Every row gives one point. The points of each table are mixes of a few directions, plus a little noise. How many directions does each table use, and how many do they share? Where both have some left over, give the other angles between the two spaces (their principal angles), to ten degrees, smallest first.

First, 7 rows:
[[-32  18  12]
 [ 22 -13  -8]
 [-55  32  21]
 [ 78 -45 -29]
 [ 45 -26 -17]
 [-22  13   8]
 [-36  21  14]]
Second (7 x 3):
[[ 52  -7  27]
 [  3  -1   2]
 [ -1   0  -1]
 [ 86 -11  44]
 [-48   6 -25]
 [-49   6 -25]
 [-43   5 -22]]
Directions: first 1, second 1, shared 0; angles 50

First, 8 rows:
[[ 13 -17  17 -24]
 [  1 -18  33 -20]
 [-22  22 -18  34]
 [ 23  -8 -10 -19]
 [ 43  21 -89   4]
 [-18  -1  22   7]
 [-39  -8  59   9]
 [ -1   9 -16  10]]
Second (7 x 4):
[[ -5  25 -33   8]
 [  6  11 -11 -29]
 [ 22   0  11 -95]
 [  2  -9  13  -6]
 [ -3 -21  25  20]
 [ -7  -2  -1  32]
 [-16  -4  -3  70]]
Directions: first 2, second 2, shared 1; angles 50

First:
[[ 19  64 -31  -6  -8   2]
 [ -3 -11   5   1   1   0]
 [ -4 -13   6   1   2   0]
 [  2   8  -4  -1  -1   0]
 [  6  20 -10  -2  -2   1]
 [ 11  38 -19  -4  -5   1]
 [-28 -95  46   9  12  -3]
 [  2   7  -3   0  -1   0]
 [ -5 -18   9   2   2  -1]]
Second:
[[-16 -17 -24 -18  -5  22]
 [-15 -14 -18 -16  -6  19]
 [-29   7  21 -16 -26   5]
 [ 43  17  15  35  27 -32]
 [ 28  -4 -16  17  24  -7]
 [-11  12  23  -2 -14  -7]]
Directions: first 1, second 2, shared 0; angles 80

First:
[[-27  -5  39 -37 -16 -22  64 -55  84]
 [ 12   3 -18  17   8  10 -30  25 -39]
 [-30  -6  44 -42 -18 -25  73 -62  95]
 [ 19   4 -28  26  12  16 -47  40 -61]
 [ -5  -1   8  -7  -3  -4  13 -11  16]
 [ 21   4 -31  29  13  17 -51  43 -66]
 [ 12   2 -18  17   7  10 -29  25 -38]
 [ 11   2 -15  15   7   9 -26  22 -33]
 [-14  -3  20 -18  -8 -11  32 -28  42]]
Second (7 x 9):
[[ 22 -55 -16 -49  42 -60  15  10  55]
 [  1  42   0  26  30 -26   6  12 -59]
 [-11  70  15  38  29 -30  23   0 -72]
 [  1 -24  -7   1 -40  53 -31   1  17]
 [-13  19  22 -11  17 -39  45 -23  17]
 [ -6 -19   0   2 -51  62 -26  -9  24]
 [  8 -33 -14  -6 -27  39 -32   9  19]]
Directions: first 1, second 3, shared 1

First, 8 rows:
[[-32 -22  13 -33   2 -22 -24 -20   3  -8  25]
 [-12  23  -8 -28  26 -35  95  42 -23  -7 -41]
 [  8 -37  14  37 -13  46 -31  -4  36  16 -57]
 [ 75  72 -20  28   6  57  21   6 -32   5  37]
 [-20  20   0 -23  10 -23  27 -49 -28 -16  -5]
 [ 16  32 -45  46 -27 -23  18  20   6   4 -32]
 [-28 -62  35  10   4 -40 -58   3   0  -1  74]
 [ -8 -26  11 -36  -8  39 -48   1  39   7   0]]
Second (9 x 11):
[[ 40  12 -13  11   2  53  38  67  22  19 -62]
 [  2  29  -6  -4 -20   8 -51 -44   4  -8  62]
 [-22  10  -7   3 -14 -26  26  48  34   1 -25]
 [ -8  31  19  14  18 -41  32 -10 -38 -16  62]
 [ -6 -12 -14  17  -1 -35  -2 -46 -33  -7 -11]
 [ 23 -14 -26 -72  26  26  11 -22 -41   1 -28]
 [ 12 -26  21 -18   5  61  -9  53  42  18 -28]
 [ -2  44  -3  -9   1 -14  37  35   3  -6  27]
 [-38 -73  28  59 -20 -32 -83 -80   6  -3   1]]
Directions: first 6, second 6, shared 5; angles 50

First:
[[ 17 -21   1  27  13  44  27 -20 -26   2  17 -20]
 [ 15 -21 -40 -19 -37 -36   4  42  17  -3 -36 -45]
 [-35  47  15 -26 -37 -23 -18  -5  -1   2  37   3]
 [-17  95 -16 -54 -25 -52 -45  11 -17 -30  16  31]
 [  4   5  13  43  17   6 -15  -4  -1  10  -7  19]
 [ 20 -24  -5 -13  38   8  38  16  32  16 -36   7]
 [ -5 -47  18  13  25  25 -16 -30  -9 -17   2  25]
 [  2 -34  15  29   5  29  25 -10   5  21   7 -19]]
Second, 10 rows:
[[-26 -15 -24  36   9 -26 -20 -14 -28  44 -44  -3]
 [ -7 -16  23  -5   3  10 -36  27 -50 -12 -36  31]
 [ 55 -23  31  39 -37 -47  -3 -18 -20   4 -34  38]
 [  4  -4 -23  -9   0  -3  24   8  19 -21  55  23]
 [-13  16  13 -19  33  19 -16  25 -16 -11 -19 -24]
 [-44 -12 -22  30  -7 -22  38 -19  32 -40  42   8]
 [ -2  -2   5   9 -36   7   1 -35  18  27 -12 -12]
 [ 29  -5  -6 -36 -49  36   6 -12  26  20  46  26]
 [ 13  34 -12  -3  73 -21   6  27  -4   3 -13 -51]
 [-10  26  15 -43   9  47   1  11  21 -15  16 -34]]
Directions: first 6, second 6, shared 0; angles 40, 40, 50, 90, 90, 90

First (8 x 18):
[[-23 -33  -9   1 -27  -2  -7   2   9  25   3 -34  48 -19 -14  12   0  35]
 [ 35  12  -1 -17  20 -11  19  26   7 -88   5  27 -31   2   8 -23  10  20]
 [ -8 -11  -3   0  -9  -1  -2   1   3   8   1 -12  16  -7  -5   4   0  13]
 [ -7  13   6  10   5   8  -8 -18 -10  39  -5   5 -11  11   4   7  -6 -35]
 [-21 -14  -2   8 -16   4 -10 -11  -1  45  -1 -20  26  -6  -7  13  -5   0]
 [-35 -18  -2  15 -24   9 -18 -22  -4  81  -4 -31  38  -6 -10  23  -9  -9]
 [ 23  38  11   1  30   5   5  -7 -12 -16  -5  37 -54  23  16 -11  -2 -47]
 [ 37  12  -1 -18  21 -12  20  29   8 -95   5  28 -32   1   8 -25  11  23]]
Second, 8 rows:
[[-16  25  -4   9   8  19   8  16 -12  17  -8  -7   0 -27 -17 -16   3  14]
 [-15  14  30  15   6  14 -38  41   6  21   6  37   5 -34 -15  18 -20 -33]
 [ 38 -55 -10 -25 -18 -45   5 -52  20 -43  12  -6  -1  70  42  20   5  -9]
 [ 13 -19  -3  -9  -7 -16   1 -18   7 -15   4  -1  -1  24  14   8   1  -4]
 [-21  26  21  17  10  23 -25  41  -2  26  -1  24   3 -43 -23   5 -13 -17]
 [ 15 -13 -30 -14  -6 -13  38 -40  -6 -20  -5 -37  -5  33  15 -18  20  33]
 [ 15 -17 -19 -12  -7 -15  22 -31   0 -19  -1 -21  -3  31  16  -6  12  17]
 [-29  40  12  20  14  33 -12  43 -12  33  -7  12   2 -54 -32 -10  -8  -1]]
Directions: first 2, second 2, shared 0; angles 70, 80

First:
[[  3 -29 -37  24 -14  -8  59  -6  22  24   3   4  36   4   9  -8   9 -11
   18  16]
 [-22  -1  54 -16 -18 -39 -51  33  12 -11  11 -31 -50 -11  14  18  -5  62
  -20  16]
 [ 12  31 -17   5  -3  -5  31 -47  55   9  -9 -38  66  36  -9 -55  19  35
  -38   0]
 [ 11  -2   3 -36   7  14 -36 -16 -66 -12 -10  67 -18  -7  16  80  -4 -60
   36 -26]
 [ 37 -15  14 -27  -2  -1 -16  24 -45  -9   2  65  -2 -14   0  37  12 -21
    6 -11]
 [-13   1  22   3  11   9 -29  24  -6  -9   4 -17 -33 -13 -11  -3 -12  10
  -12   3]
 [ -3 -33  52   0  28  32 -67  72 -41 -13  10  11 -60 -42 -27  38 -20 -11
  -27  11]
 [-30   6 -41  34   2   9  45 -49  51  22  -8 -54  38  24   4 -30  -6  -2
    1  12]
 [  5  41 -51  13 -12 -11  63 -35  18  -1  -2  -7  23  23   2 -77   7   0
   36 -22]]
Second, 11 rows:
[[ 12 -44  14  -5 -14 -17   3  11  -5  21   3  23  13 -15  16  56  19   8
  -14  22]
 [  0 -25  11  29   7   8  32 -38 -27  56   2 -14 -10 -53   7  34  58  36
  -50  17]
 [  9  -8   1 -12 -11 -13  -4  18   1  -9   2  20   5   7   5   7  -6  -6
   14   1]
 [-34  57  -9  -2  29  34 -39 -26  14 -34 -13 -42 -15  32 -18 -38 -46 -28
   14 -27]
 [ 21  23  -6 -40 -23 -29 -16  33 -21 -45   4  57 -15  22  11 -12 -23 -25
   64 -29]
 [-17 -10  21 -27   3   2 -52 -18 -18  -4 -11  13 -10   5  20  82 -14 -24
    5   0]
 [-43  52  -7  -9  31  39 -59 -20  31 -44 -17 -48  -4  50 -20 -28 -66 -40
   15 -21]
 [ -6 -24   5  46  16  19  43 -38  -5  60   2 -41   2 -48  -6   6  54  43
  -66  25]
 [ 32 -18 -17  -2 -26 -29  33  67  40 -21  14  24  36  26 -11 -59 -15   3
   24  11]
 [  7  41 -25   5   0   2  19  22  21 -33   5  -9   2  25 -23 -95 -24  -4
   29 -21]
 [ 19 -45  13  17 -12 -16  40 -11 -30  53   9  18  -2 -53  17  46  63  37
  -36  22]]
Directions: first 6, second 4, shared 3; angles 90

First (10 x 24):
[[ 69  -5 -54 -34 -15  18   8  -4  20 -30  22  -8 -11 -23 -11 -43 -14  10
   -7 -16 -44 -35  14 -17]
 [-19   1  15   9   4  -5  -2   1  -6   8  -6   2   3   6   3  12   4  -3
    2   4  12  10  -4   5]
 [ -8   1   6   4   2  -2  -1   1  -2   4  -3   1   1   3   1   5   2  -1
    1   2   5   4  -2   2]
 [-37   3  29  18   8  -9  -4   2 -11  16 -12   4   6  12   6  23   8  -5
    4   9  23  19  -8   9]
 [-79   6  62  39  17 -20  -9   5 -23  34 -25   9  12  26  12  50  16 -11
    9  19  50  40 -16  20]
 [-30   2  24  15   6  -8  -3   2  -9  13 -10   3   5  10   5  19   6  -4
    3   7  19  15  -6   8]
 [-32   2  25  16   7  -8  -4   2 -10  14 -10   4   5  11   5  20   7  -5
    3   8  21  16  -7   8]
 [ 13  -1 -10  -6  -3   3   1  -1   4  -5   4  -1  -2  -4  -2  -8  -3   2
   -1  -3  -8  -6   3  -3]
 [ 28  -2 -22 -14  -6   7   3  -2   8 -12   9  -3  -4 -10  -4 -18  -6   4
   -3  -7 -18 -14   6  -7]
 [ 95  -7 -74 -47 -20  24  11  -6  28 -41  31 -11 -15 -32 -15 -60 -19  13
  -10 -23 -61 -48  20 -24]]
Second, 10 rows:
[[ 13   7  -7 -13 -32   9  -2  12  63  24 -25  14   7 -19   4  10   7  18
    8  -6   1  -4  10  15]
 [ -2  -4  24  25  -4 -21 -16   0 -42  -7  18 -30 -23 -11  11 -14  -3 -28
  -13  21  25  18  -7  -9]
 [ 49 -21 -40  -7   8 -21  15  28 -18 -10  35 -40  20  22  13 -59  43  28
   14  12  -5  12 -23 -36]
 [-28   6   9 -17   2  18  10  -6  43  11 -35  45   5  -3  -8  43 -16  13
    1 -21 -12 -27  15  22]
 [-30  14   4   1  28  16   9 -21 -22  -9   0  22  -2  14 -14  20 -20 -12
  -13 -10 -13 -14  10   9]
 [ 11 -21 -15  -8  19 -28  30  34  -6  -4  12 -10   9  18  22 -29  34  31
   -8   8   4 -20 -13 -25]
 [  5 -33  38  13 -28 -10 -42 -14 -10 -10  -9 -18 -14 -26  -4  19 -21 -23
   36   1  17  32 -16  -1]
 [  5   7  11   4 -29  17 -28 -17  20   8 -13   1  -5 -21 -12  18 -19 -16
   16  -4   1  20   6  17]
 [-24  50  -3   7   2  25   4 -17   6  16  -3  20 -10  -5  -9  14 -17 -21
  -36   0  -3  -9  28  26]
 [  1  -5 -21  -5  36  -3  22   1 -35 -18  22  -5  12  31  -2 -19  11  10
   -5  -1 -15  -9  -8 -18]]
Directions: first 1, second 5, shared 0; angles 50

First:
[[-26 -20  13 -14 -13  -6 -32   6   0  -1  19  20  13 -38  -7 -26  11 -23
  -10  -3  -4 -16   7  27 -22   7  -1 -29  26   5   3 -20]
 [ -3  30 -13  -9  -3 -23  33  28 -85  -9 -10  -4  12  55  17  31   2 -12
  -12   2 -30  14 -29 -31  42 -23  -1  10 -24 -18  -8  13]
 [-38  19  21 -32  -7 -25 -23  11 -15  -1  14   3  14 -28 -20   0 -11 -30
  -22  -2 -15 -22 -15  20   4 -28  10   2  -5  32  36 -53]
 [ 46  27 -18  10   2  -2  41   2 -29   1  21  35   4  37  14   6   7  12
    3  -4  -9  51  28 -18  -1  -6 -13 -28   0 -62 -37  33]
 [ 95  -7 -59  10  34 -19  12 -31  58  17  11  22 -16 -15  32  -6   9  34
    9 -52  18  -3  67   0 -35  -5  19  43  29 -22 -11  34]
 [-46 -24  31  50 -10  72  22   1   3 -15 -72 -80 -26  64 -11  28 -12  31
   35  64  23  12 -73 -43  50  48 -24  10 -51  23 -14  39]
 [-14  30  23 -11 -15  -1   8  10 -27  -3  29  29  14   3 -18  -5  -5 -15
  -10  15 -14  32   3   7  -2 -12 -14 -47  -5 -25  -6 -19]
 [-32 -33  16  18 -14  29  -9   7  -7  -8 -19 -16  -2   8   0  -8  11  -1
   11  24   6  -2 -23  -3   5  34 -14 -22   3   1 -18  19]
 [ 21  -1 -10  -9  23 -12 -20 -26  71  13  -5 -18 -15 -41  -7   0 -16  13
    1 -24  19 -36  17  16 -16 -15  25  54   2  47  41 -28]
 [  0 -20  -4 -12   4 -13 -31  -8  30   6  11  10   2 -45   0 -20   5  -9
   -6 -20   6 -30  19  25 -25   0  12   7  25  20  15 -18]]
Second (11 x 32):
[[-20 -38   1  10   9  15 -54 -33  -5   3  44 -18   2  55  22 -27   4  22
  -25   4 -23   2 -30  22 -60  -1 -16  -7   3   6  11  15]
 [-40  41  16 -37 -13 -20  -1  56 -26 -17 -48  -2  17 -60 -30  10   9 -60
   18   9  12 -19   5  -5  54  -9   7  -7  -4  23   5 -33]
 [  0 -75   4  21 -22  -1 -36 -10 -17   3  50  29  21 -30  25 -18  20  31
  -34 -33 -27   2  -6   8 -53  -3  12 -26  29 -24 -36 -13]
 [ 78 -15 -32  22   6  -5  21 -10  29   8  14  32   1 -42  21   8  12  46
    5 -47   8  28  52 -23 -22 -16  22   6  14 -45 -49  11]
 [-14 -38  46  43 -59  19  74   9 -44   1  15  48   2   4 -16  20 -11  17
  -15  23 -14  29 -29 -20  38  44  -8 -54   2 -49 -41 -14]
 [ 18  35 -26 -25  23 -13  27 -12  18  10  -5  -6 -13  -5   2  11 -20  -4
    8  -2   2 -16  11   2  21 -23  15  18 -14  15  25   6]
 [ 25  12  -7   3   1  -6  17  12  15  -2 -23   7  -2 -27  -6  10   5  -1
   15 -12  18   4  26 -13  15   3   7  13   4  -7 -12  -2]
 [-44   7  45  30 -11  40 -28   9 -21 -20 -17 -32  -2  94 -20 -12   9 -10
   10  52  10  38 -37  -2 -12  44 -56 -15 -13  -3   1  21]
 [-23   6  -2 -21   6  -7 -35  10 -12  -5   2 -11  12 -11   2 -10   8 -18
   -4  -2  -8 -11  -5  10 -10 -18   2  -5   0  16   8  -8]
 [ 44   7 -31   6  39  -4  21 -49  73  21 -12 -26 -41  38   9   4 -27  21
   11  -5  24 -36  12  14  -4  17   7  73   0  36  55  24]
 [-25  59 -14 -52  22 -18  -6  17  -9  -3 -20 -21   3 -16 -10   5  -9 -42
   12  12  -2 -21   0   7  31 -37   8   4 -21  33  33  -7]]
Directions: first 5, second 6, shared 2; angles 40, 40, 90

First (10 x 32):
[[  1  -9  10   3  -6  22 -35  -4  17  -7  -5  19  -6  -5  19  -3  -9  37
   -6   9  19   1  25 -30  -1 -31 -16  -5 -28   0 -16  25]
 [  0  -6   6   2  -3  13 -22  -2  11  -5  -3  12  -4  -4  12  -1  -5  23
   -4   5  12   0  15 -19  -1 -20  -9  -3 -17   0 -10  15]
 [  0  13 -13  -4   7 -29  47   5 -23  10   7 -26   8   7 -26   3  11 -49
    8 -11 -25   0 -33  40   1  42  21   6  37   1  21 -33]
 [  0  -2   1   0  -1   3  -5   0   2  -1  -1   3  -1  -1   3   0  -1   5
   -1   1   2   0   4  -4   0  -5  -2  -1  -4   0  -2   4]
 [  0 -12  13   4  -7  27 -44  -4  21  -9  -7  25  -8  -7  24  -4 -10  46
   -8  10  23   0  31 -38  -1 -39 -20  -6 -35  -1 -20  31]
 [  0  10 -10  -3   5 -22  35   3 -17   7   5 -19   6   5 -19   3   8 -36
    6  -8 -18   0 -25  30   1  31  15   5  27   1  15 -24]
 [  0   7  -7  -2   4 -14  24   2 -11   5   4 -13   4   4 -13   2   6 -25
    4  -6 -13   0 -17  20   1  21  10   3  19   1  11 -17]
 [  0  -3   3   1  -2   6 -10  -1   5  -2  -1   5  -2  -2   6  -1  -2  10
   -2   2   5   0   7  -9   0  -9  -4  -1  -8   0  -4   7]
 [  0 -13  13   4  -7  27 -45  -4  22 -10  -6  25  -8  -7  25  -3 -11  47
   -8  11  24   1  32 -39  -2 -40 -20  -6 -35   0 -20  31]
 [  0  15 -16  -5   9 -34  56   5 -27  12   8 -31  11   9 -31   5  14 -59
   10 -14 -29  -1 -39  48   1  50  25   8  44   1  25 -39]]
Second (11 x 32):
[[-15 -17   4   7  -2 -14  14 -18  10  11  24 -12 -17   1   5   5 -17 -16
   -9   5   5  -7   3   2 -34  -5   0  -5   2  12  14  10]
 [ 15   3 -23 -14   0   1   4  -4  -6  10 -21  -1 -19  -5  21  -4  -6  -5
   -1   1 -28  10  12   8   7 -23   8  -9 -10  21  17  -3]
 [ -2 -11   6 -12  -3  -3 -11  -2 -10  28  22   1 -37  -7  18   6 -14  -9
  -28  21  14  14  17  -1 -42 -17   8 -13 -13  16  18  13]
 [ 14   5 -18 -12   0   4  -1   0  -6   7 -19   2 -13  -6  17  -4  -1   0
    0   1 -22  10  11   7  11 -18   5  -6 -11  14  10  -4]
 [ -8 -15 -11  10   5  -9  18   2 -10  16   4  -8  -2   4   1   5 -12   2
   -2  17   6  -6 -22   8 -17  -2  15  -2  17   8   7   6]
 [ -7 -13   9  -3  -6   0 -13 -14  12  11  19   2 -28  -6  18   3 -16  -2
  -17   9  11   4  25 -11 -32 -22  -7 -10 -20  14   9  18]
 [-12  38  38  24   1   2   8  16  19 -70  -1  -1  95  18 -79  -7  53  -2
   46 -58  10 -29 -38  -5  72  90 -30  42  38 -70 -55 -37]
 [ -9  -9   1  19  -2   4   3 -14  26 -22  -8   2  18   5  -2  -4  -5  19
   17 -10   0 -19  -1 -15  14  -5 -15   7   0  -6 -14   9]
 [  9  -4  -2  -6   2  15 -22  20 -18  16 -10  15  -5  -4  13   1  -2  27
  -11  24  17  12  -2  -8  -3 -16  12  -6  -7   1  -6   9]
 [  5   6  -7   0   3   0   6  12 -11  -1 -13   1  14   3  -7  -1   8   3
    6   0  -4   1 -16   7  16  10   8   3  11  -5  -4 -10]
 [  9  16   4 -14  -2   0  -5   4  -5  -2   1  -1  -5  -3  -4  -1  12 -17
   -4 -11 -10  11  11   7   7  10  -1   1  -6  -2   5 -12]]
Directions: first 1, second 5, shared 1
